Each wall is flat, endless, passes through zero and stands at right angles to its row. A trip goes straight from one point to another. Which walls does it cross, in order?
(in the rows, 100 means zero)

Walls:
(1): [68 90]
(2): [95 137]
(3): [73 133]
(4): [86 112]
(5): [77 116]
(6): [123 101]
Trips:
[55 129] to [53 100] => none
[122 109] to [149 84] => 2
[137 92] to [83 132] => 2, 3, 4, 5, 6, 1
[66 88] to [52 148] => 2

Walls:
(1): [70 53 86 127 89 96 122 75 112 148 134 63]
(2): [97 76 73 77 133 112 112 75 98 86 80 134]
(3): [109 111 105 115 67 86 117 61 70 85 101 93]
(4): [132 73 104 86 130 110 61 102 96 105 119 90]
(5): [109 98 146 73 89 98 100 127 136 99 77 88]
(6): [70 112 79 138 79 133 83 130 82 118 97 99]
Trips:
[117 86 110 118 92 126 107 112 135 68 110 104] to [41 121 134 115 103 86 143 90 136 126 102 111] => 4, 1, 6
[45 75 90 110 80 71 84 155 89 122 142 87] to [112 152 97 40 131 118 72 81 66 74 78 106] => 4, 1, 2, 6, 3
[40 43 32 58 145 99 106 124 123 119 101 107] to [101 63 61 128 98 174 72 112 81 133 52 46] => none
[125 121 104 51 27 62 91 97 55 77 121 93] to [88 109 66 120 95 131 110 132 56 93 155 67] => 5, 6, 1, 4

Walls:
(1): [104 111 127 147 82 51 81 117 74 74 128 101 107 141 134 112 143 52 120 121 104 70 95 115 98 149 71 103 84 95 128 146 136 110 136 120 95 114 101 60 125 49 100 85 64 101 102 51]
(2): [115 66 128 116 84 101 110 130 62 57 129 171 119 120 107 109 110 68 74 98 97 136 79 113 79 96 117 124 76 31 110 128 84 99 111 97 76 113 47 73 86 67 70 87 80 108 132 72]
(3): [22 70 49 63 88 70 97 101 98 87 85 77 102 122 132 88 150 136 76 147 123 85 126 147 73 136 108 82 126 64 126 64 81 81 105 109 95 138 99 82 83 97 80 78 99 104 88 127]
(4): [71 103 64 136 84 85 110 114 64 103 71 104 67 36 171 63 116 103 90 84 117 114 165 88 108 86 100 76 87 104 120 50 99 110 118 90 93 107 99 110 110 162 74 57 112 54 64 108]
(5): [124 102 94 87 99 147 93 115 60 86 95 124 113 107 72 139 113 129 87 81 117 95 61 75 54 127 114 81 88 62 129 115 115 119 96 147 129 89 89 111 93 99 81 103 112 139 98 84]
(6): [53 92 120 108 103 90 107 115 60 127 127 91 50 91 135 100 136 84 120 93 118 133 83 142 65 52 96 138 75 49 77 112 115 99 113 66 129 98 74 97 107 158 127 141 108 118 86 45]
(7): [98 136 86 94 83 116 100 110 124 61 153 55 115 70 100 119 120 122 136 111 102 154 99 112 19 85 59 91 86 95 108 108 112 105 67 143 69 114 138 122 74 103 81 62 80 72 114 142]
Trips:
[79 164 90 110 92 86 130 110 92 132 106 108 98 90 73 108 99 65 112 104 111 112 127 84 103 112 82 129 93 103 119 74 96 26 65 104 125 131 84 112 112 41 110 102 73 132 81 114] to [95 122 93 105 99 102 108 79 130 57 98 84 87 64 91 92 169 56 91 101 37 155 97 92 88 126 114 113 168 94 82 65 79 86 51 133 85 133 88 145 100 134 108 73 74 66 134 147] => 1, 4
[121 40 89 102 100 89 118 105 143 91 69 120 105 64 107 117 52 64 126 87 133 128 111 123 65 122 73 167 105 90 128 17 91 107 117 105 89 75 67 50 76 126 100 90 117 84 104 78] to [89 25 52 51 102 54 98 107 140 97 74 107 101 40 111 112 144 120 112 136 86 93 63 107 112 81 157 131 101 121 101 71 132 11 95 56 87 78 101 64 99 95 63 98 107 78 111 99] => 2
[77 104 98 78 68 55 107 133 138 112 111 91 147 61 114 95 76 103 102 102 119 121 60 111 115 105 59 121 76 108 78 54 99 74 113 123 57 94 109 103 116 123 88 64 89 80 121 86] to [133 158 71 61 134 111 98 103 120 64 110 128 136 114 133 35 118 105 115 116 87 119 105 81 90 115 137 73 84 102 100 101 90 126 109 99 101 65 78 144 71 68 114 130 118 108 108 80] => 2, 3, 4, 5
[84 140 109 96 100 52 86 104 72 58 94 105 129 99 70 144 95 73 124 107 107 20 119 144 117 119 59 152 100 122 86 118 124 79 115 130 120 108 106 86 145 82 98 57 113 87 66 68] to [101 82 85 161 68 87 100 110 101 47 83 81 21 139 82 116 52 131 117 100 117 85 57 80 118 56 90 67 97 74 76 106 105 148 88 135 114 171 99 106 43 67 121 161 105 107 100 83] => 3, 5, 6, 2
[84 50 167 76 83 80 72 132 126 100 85 121 121 130 121 47 87 136 67 82 65 133 84 63 95 115 112 80 47 122 137 121 137 103 95 64 122 120 112 128 103 70 108 52 108 78 54 74] to [113 113 99 101 85 75 143 120 131 140 59 51 100 144 79 73 90 83 79 69 110 119 67 138 87 141 80 111 83 117 129 94 121 114 42 98 35 77 86 93 117 123 180 107 102 126 108 129] => 5, 4, 2, 1, 7
